Each wall is flat, endless, passes through zero and stands at right angles to its row. A trip goes straight from one point to another. Which walls does it cross, in order?

Walls:
(1): -0.19  0.37
(2):  0.43 -0.13
(3): 0.32 0.71
(4):  0.09 -0.26
Trips:
 0.01 -0.17 to -0.35  0.13 -> 2, 1, 4
0.10 0.56 to -0.11  0.03 -> 3
 0.02 -0.23 to  0.12 -0.35 -> none
0.23 0.00 to 0.10 0.48 -> 4, 1, 2
0.12 0.16 to 0.65 0.00 -> 1, 4
-0.39  0.31 to 0.14 0.35 -> 2
 0.34 -0.09 to 0.20 0.03 -> none
 0.10 -0.21 to -0.19  0.02 -> 2, 1, 4

Walls:
(1): -0.31  0.27  0.11 -0.02 -0.10 -0.26 -0.07  0.21 -0.20
(2): -0.61  0.17 -0.23 -0.56 -0.03  0.37  0.26 -0.15  0.21
(3):  0.23 -0.11 -0.11 -0.10  0.26  0.24 -0.12 -0.57 -0.19
(4):  0.13  0.01  0.25 -0.35  0.31 -0.19 -0.13 -0.30  0.17
(5):  0.24  0.07 -0.17 -0.19  0.28 -0.47 -0.18 -0.08 -0.40
Trips:
-0.30  0.48 -1.04 -0.06 -0.07 -0.36  0.54  0.34  0.21 to -0.42 -0.43 -0.21  0.54 -0.52 -0.23  0.01  0.10 -0.22 -> 5, 2
-0.13 -0.38 -0.08  0.07  0.16 -0.17 -0.06 -0.30 -0.07 to  0.01 -0.10 -0.04 -0.28  0.04  0.01  0.35 -0.37  0.18 -> 2, 5
-0.11  0.17  0.09 -0.16 -0.37 -0.17  0.12  0.03 -0.23 to 0.16 0.27 0.22 0.43 0.21 0.20 0.22 0.54 0.21 -> 5, 2
-0.13 -0.12 -0.01 -0.13 -0.18 -0.20  0.09  0.23 -0.53 to  0.61 -0.03 -0.20  0.08  0.28 -0.16  0.29 -0.17  0.06 -> 3, 1, 4
 0.08 -0.14  0.06 -0.01  0.04 -0.35 -0.44 -0.03  0.32 to  0.49 -0.09 -0.50 -0.05  0.50  0.20  0.07  0.11  0.24 -> 3

Walls:
(1):  0.37 -0.38 -0.19  0.23  0.48 -0.06  0.03  0.20  0.33 -0.20 -0.06 -0.19 -0.10  0.09  0.62 -0.03 -0.44 -0.07  0.15 -0.09
(2):  0.03  0.04 -0.52 -0.02  0.00  0.13  0.22 -0.08  0.25  0.10  0.12  0.44  0.00  0.00 -0.28  0.01  0.52  0.42  0.12 -0.25
(3): -0.04  0.10  0.01 -0.15  0.42  0.15  0.03  0.25  0.05  0.30  0.31  0.16  0.11 -0.20  0.04 -0.01 -0.09 -0.33  0.35 -0.11
(4):  0.21  0.36 -0.27  0.04 -0.02  0.12  0.46  0.65 -0.32  0.27 -0.08  0.04  0.08  0.01 -0.43  0.45 -0.30 -0.36 -0.12  0.11
Trips:
 0.14  0.32  0.19  0.48 -0.15 -0.01 -0.02 -0.01 -0.07 -0.28 -0.05 -0.02  0.15  0.41 -0.14 -0.29 -0.16 -0.10 -0.43  0.38 to  0.49  0.13 -0.08  0.54  0.24  0.01  0.00 -0.12  0.24  0.48  0.21 -0.23  0.39 -0.50  0.15  0.19 -0.11 -0.36 -0.06  0.07 -> 1, 3
-0.19  0.11  0.04  0.05 -0.12  0.55  0.37 -0.62 -0.02 -0.27 -0.10 -0.26  0.26  0.02  0.10  0.35  0.10 -0.09  0.09  0.52 to -0.26 -0.08 -0.25  0.30 -0.03  0.74  0.23  0.01 -0.12 -0.04  0.18  0.27 -0.25 -0.15 -0.01 -0.24  0.34  0.13  0.34  0.18 -> 2, 3
 0.26 -0.01 -0.16  0.17  0.43 -0.45 -0.31  0.31  0.22  0.01  0.01  0.05  0.18 -0.01 -0.12 -0.26  0.14 -0.07  0.29  0.18 to  0.38 -0.32 -0.08 -0.30 -0.17 -0.38  0.06 -0.07  0.79  0.44 -0.43  0.28 -0.09 -0.14  0.27  0.36  0.56  0.39 -0.05  0.06 -> 3
 0.40 -0.16  0.11 -0.05 -0.01  0.10 -0.11  0.06 -0.45  0.03 -0.08  0.17  0.01  0.05  0.28 -0.20  0.39  0.65 -0.01  0.05 to  0.10  0.14 -0.74 -0.35 -0.50  0.26 -0.26 -0.21 -0.26  0.28  0.09 -0.25 -0.43 -0.24  0.05  0.29  0.35 -0.25 -0.16  0.47 -> 4
-0.15 -0.20 -0.37  0.58  0.06 -0.08 -0.05  0.34  0.03  0.10 -0.07 -0.28 -0.46  0.32 -0.25  0.32 -0.19  0.08  0.35 -0.26 to -0.26  0.06  0.44 -0.22 -0.11  0.14 -0.21 -0.52 -0.13  0.30  0.52 -0.11 -0.05  0.05  0.26 -0.39  0.41 -0.08  0.24 -0.09 -> 3, 4, 1, 2

Walls:
(1): -0.19 -0.32 -0.32  0.14 -0.16 -0.48 -0.33  0.12  0.47 -0.43  0.00  0.29 -0.13  0.06  0.36 -0.10  0.13  0.23 -0.37 -0.51 -0.16  0.54 -0.20 -0.08 -0.24  0.51  0.27  0.53 -0.45  0.09 -0.39 -0.22  0.21  0.38 -0.13  0.33  0.27 -0.08 -0.10 -0.11 -0.09  0.24 -0.14  0.16 -0.02  0.21  0.28  0.01
(2):  0.34  0.17 -0.01 -0.31 -0.43 -0.26 -0.17 -0.07 -0.40 -0.30 -0.14 -0.03 -0.31  0.25 -0.11  0.14 -0.08 -0.07 -0.13 -0.33 -0.11 -0.23  0.52  0.02 -0.14  0.38  0.10 -0.15 -0.30  0.21  0.45 -0.18 -0.20  0.39  1.06  0.06 -0.19 -0.04 -0.45 -0.06 -0.25  0.42 -0.41 -0.10  0.26  0.10  0.03  0.09
(3): -0.22  0.36  0.35 -0.24 -0.23 -0.31  0.17  0.36  0.05  0.05 -0.05  0.09 -0.14 -0.12 -0.24  0.18 -0.02 -0.34  0.35 -0.18 -0.02 -0.31  0.35  0.44  0.62 -0.36  0.07 -0.13 -0.20 -0.36  0.68  0.26 -0.16  0.47  0.12 -0.53 -0.36 -0.12  0.08 -0.25  0.27  0.12 -0.38  0.02  0.43  0.63 -0.18 -0.47
(4):  0.08  0.07  0.31 -0.03 -0.04  0.47  0.34  0.18 -0.41  0.15 -0.03  0.37  0.13 -0.03  0.08  0.14 -0.39  0.11  0.17  0.26 -0.18  0.29  0.23 -0.40  0.21 -0.14 -0.02 -0.48  0.30  0.48  0.27  0.03  0.19 -0.18 -0.18 -0.15  0.10  0.31 -0.53 -0.15  0.38  0.06 -0.25 -0.17  0.19 -0.05 -0.60  0.35
(5):  0.12 -0.10  0.04 -0.26 -0.04  0.39 -0.04 -0.14  0.03  0.28  0.12  0.18  0.26  0.39 -0.12 -0.07  0.01  0.38  0.04  0.21  0.07  0.09 -0.17  0.14 -0.14 -0.02 -0.02 -0.41 -0.13  0.11 -0.25  0.29  0.07 -0.03 -0.39  0.57 -0.11  0.14 -0.08  0.16 -0.19  0.22 -0.12  0.37 -0.32 -0.07  0.15 -0.04
(6): -0.20  0.21 -0.20 -0.37 -0.31  0.46  0.48 -0.09 -0.18 -0.18  0.20  0.30  0.07 -0.50  0.12  0.13  0.07 -0.01  0.47 -0.10 -0.27  0.01 -0.23 -0.02  0.23  0.20 -0.15  0.29 -0.05  0.26  0.29  0.47  0.15 -0.03  0.26  0.23  0.01  0.11 -0.45  0.23  0.60  0.33 -0.21  0.12  0.07  0.23  0.38  0.18
(7): -0.28  0.00 -0.01 -0.53  0.15  0.29 -0.09 -0.35 -0.01  0.42 -0.13 -0.06  0.05 -0.18  0.43  0.45  0.00 -0.53 -0.17 -0.05 -0.39 -0.03 -0.03  0.15  0.20  0.28 -0.09  0.36  0.05  0.09 -0.45 -0.25  0.33  0.59  0.05 -0.06  0.31 -0.05  0.02 -0.20 -0.30 -0.19  0.23 -0.15  0.08  0.30  0.22 -0.40
(8):  0.09  0.08 -0.26 -0.14 -0.17 -0.03 -0.27  0.43  0.03 -0.13  0.14 -0.13 -0.56  0.06 -0.02  0.35 -0.06 -0.41  0.49 -0.01  0.38 -0.59  0.51  0.05  0.37  0.25 -0.52  0.12 -0.37 -0.22  0.14 -0.08 -0.16 -0.19  0.30 -0.17  0.01 -0.36 -0.03  0.59  0.12  0.36 -0.21  0.40  0.22 -0.56 -0.29 -0.27
(9):  0.21  0.27  0.18  0.04  0.00 -0.06  0.32  0.20  0.18  0.49 -0.39  0.05  0.42 -0.13  0.01  0.40  0.15 -0.20  0.03 -0.12 -0.04 -0.43  0.11 -0.11  0.26 -0.21 -0.01 -0.18 -0.42 -0.05  0.25  0.41  0.21 -0.28  0.13 -0.04 -0.06  0.13  0.01  0.02  0.16  0.07  0.47  0.18  0.32 -0.80  0.35  0.08
Trips:
-0.39  0.14  0.32 -0.53  0.16  0.08 -0.03  0.05  0.10 -0.43  0.07  0.01 -0.08 -0.15  0.00  0.41  0.51 -0.30  0.28  0.15 -0.14 -0.25  0.11  0.11  0.15 -0.20  0.02 -0.17  0.38  0.10 -0.10  0.24  0.24  0.11  0.31  0.19 -0.39  0.18  0.37  0.03  0.08  0.00 -0.05 -0.14 -0.13  0.02 -0.04 -0.20 to -0.18 -0.28 -0.26  0.33 -0.09  0.04 -0.06 -0.18  0.11  0.15 -0.29  0.26  0.26 -0.01 -0.17 -0.09  0.06 -0.30  0.43  0.05  0.08  0.07  0.26  0.03 -0.13  0.07 -0.10  0.17  0.01  0.67  0.04 -0.14 -0.17  0.06  0.08  0.30  0.30 -0.63 -0.26  0.11  0.14 -0.02  0.06 -0.05 -0.03 -0.21 -0.01  0.12 -> 4, 3, 1
-0.57 -0.04  0.58 -0.37  0.23 -0.40 -0.14 -0.01  0.35  0.19 -0.30  0.59 -0.18 -0.14 -0.05  0.32  0.31  0.12 -0.06 -0.28 -0.31  0.50  0.36 -0.42  0.16 -0.25  0.33 -0.18  0.08 -0.09  0.20 -0.39 -0.36  0.61  0.51  0.15 -0.28 -0.10 -0.03  0.30 -0.02  0.07  0.29 -0.10 -0.14  0.42 -0.41  0.18 to  0.18 -0.29 -0.06 -0.11 -0.05  0.19  0.10 -0.52 -0.59 -0.21 -0.20  0.06 -0.15 -0.06  0.19 -0.22 -0.49  0.28 -0.06 -0.08  0.00 -0.18  0.25 -0.06 -0.05  0.06 -0.06 -0.34 -0.06  0.10 -0.03 -0.38  0.02  0.08 -0.36  0.48  0.01  0.20 -0.08  0.42  0.09  0.03  0.12  0.20  0.19 -0.14 -0.07  0.04 -> 5, 3, 6, 7, 1, 8
 0.35 -0.65 -0.33  0.06  0.15  0.21  0.28 -0.49  0.49  0.09 -0.05 -0.06  0.16  0.37 -0.27 -0.13 -0.15  0.15 -0.18  0.04  0.14 -0.32  0.40  0.15 -0.64 -0.14 -0.26 -0.12  0.17 -0.32  0.10 -0.03 -0.05  0.04 -0.28  0.69  0.55 -0.23 -0.02 -0.36 -0.05 -0.25  0.07 -0.38 -0.23 -0.40  0.46  0.60 to  0.09  0.48  0.19  0.32 -0.39  0.20  0.42  0.45 -0.03 -0.19  0.19 -0.46  0.17 -0.27 -0.07  0.03 -0.79  0.00 -0.08 -0.27  0.22 -0.16 -0.06 -0.04  0.13  0.35  0.34 -0.36  0.36  0.00  0.03  0.22  0.67 -0.05  0.53  0.09 -0.38  0.30  0.18  0.23 -0.24  0.03  0.18 -0.06 -0.18  0.40  0.15 -0.39 -> 1, 2, 6, 4, 3, 5
